Each point is reached from the start by the listed moves, each made 0, 1 or 2 times, or once backwards (-1), plus a little noise. Say if it took an odd or an even number of moves. Then give how often each move was made.
In the rows, zero is written as 128.

Moves:
(1): [150 110 100]
(2): [119 147 107]
Start: [131 118 136]
Points:
[140  97 158] -> odd (0, -1)
[175  82  82] -> even (2, 0)

Moves:
(1): [148 148 135 137 140 120 130]
(2): [126 134 142 112 131 129 129]
(3): [115 134 136 152 114 123 139]
(4): [102 134 137 132 145 125 131]
(5): [125 118 143 123 134 123 128]
(6): [132 125 123 147 120 153 129]
Start: [130 126 128 135 124 127 142]
Points:
[166 179 170 121 154 114 149] -> even (2, 2, 0, 0, 0, 0)
[ 63 129 117 197  92 126 164] -> even (-1, -1, 2, 1, -1, 0)
[126 108 150 188  89 109 158] -> even (0, -1, 2, -1, 2, 0)
[192 168 107 214  98 138 155] -> odd (2, -1, 1, -1, -1, 1)
[ 77 186 161 207 131 136 175] -> even (1, 1, 2, 2, -1, 1)

Moves:
(1): [156 118 125 102 121 129 143 138 138 126 129 139]
(2): [138 135 131 131 120 121 120 125 133 139 121 112]
(3): [121 131 137 130 143 129 128 132 118 127 105 137]
(4): [135 112 125 135 136 138 113 134 143 124 127 136]
(5): [126 137 122 117 141 136 124 106 132 129 126 127]
(6): [129 127 130 125 118 137 135 117 145 108 130 123]
(7): [131 140 130 134 138 138 130 131 113 125 133 115]
(8): [110 121 127 114 122 134 120 131 119 130 124 126]
(9): [117 135 121 130 135 117 133 149 149 128 130 127]
(10): [121 119 137 136 126 149 144 121 133 137 125 129]
(11): [123 124 140 126 145 118 122 124 122 130 140 110]
Start: [118 133 108 129 101 142 133 107 141 131 116 128]
Points:
[148 167 124  89 138  60 125 101 167 151 106  87] -> even (1, 2, 1, -1, 1, 0, -1, -1, 1, -1, 2)
[ 53 106 121 170 100 188 104 150 177 126  42 147] -> odd (-1, 1, 2, 2, -1, 1, 0, 2, 1, 1, -1)
[ 92 144  60 151 133 157  68 132 157 140 128 126] -> odd (-1, 0, -1, 2, 1, -1, 1, 1, 1, -1, -1)
[ 97 166 163 159 114 176 144  38  96 111 143  21] -> odd (-1, 1, 0, -1, 0, 2, 2, 0, -1, 1, 2)
[122  96 123  57  63 197 132  14 175 160 114  89] -> even (1, 2, -1, 0, 2, 1, -1, 2, -1, 2, 1)
[130  79 131  38 176 218 117  63 142  72  96 134] -> odd (2, -1, 2, 2, 2, 2, 1, 2, -1, 0, 2)
[127 137  98 167 172 175 134 128 203 129 160  92] -> odd (0, 0, -1, 2, 1, 0, 2, -1, 2, 1, 1)
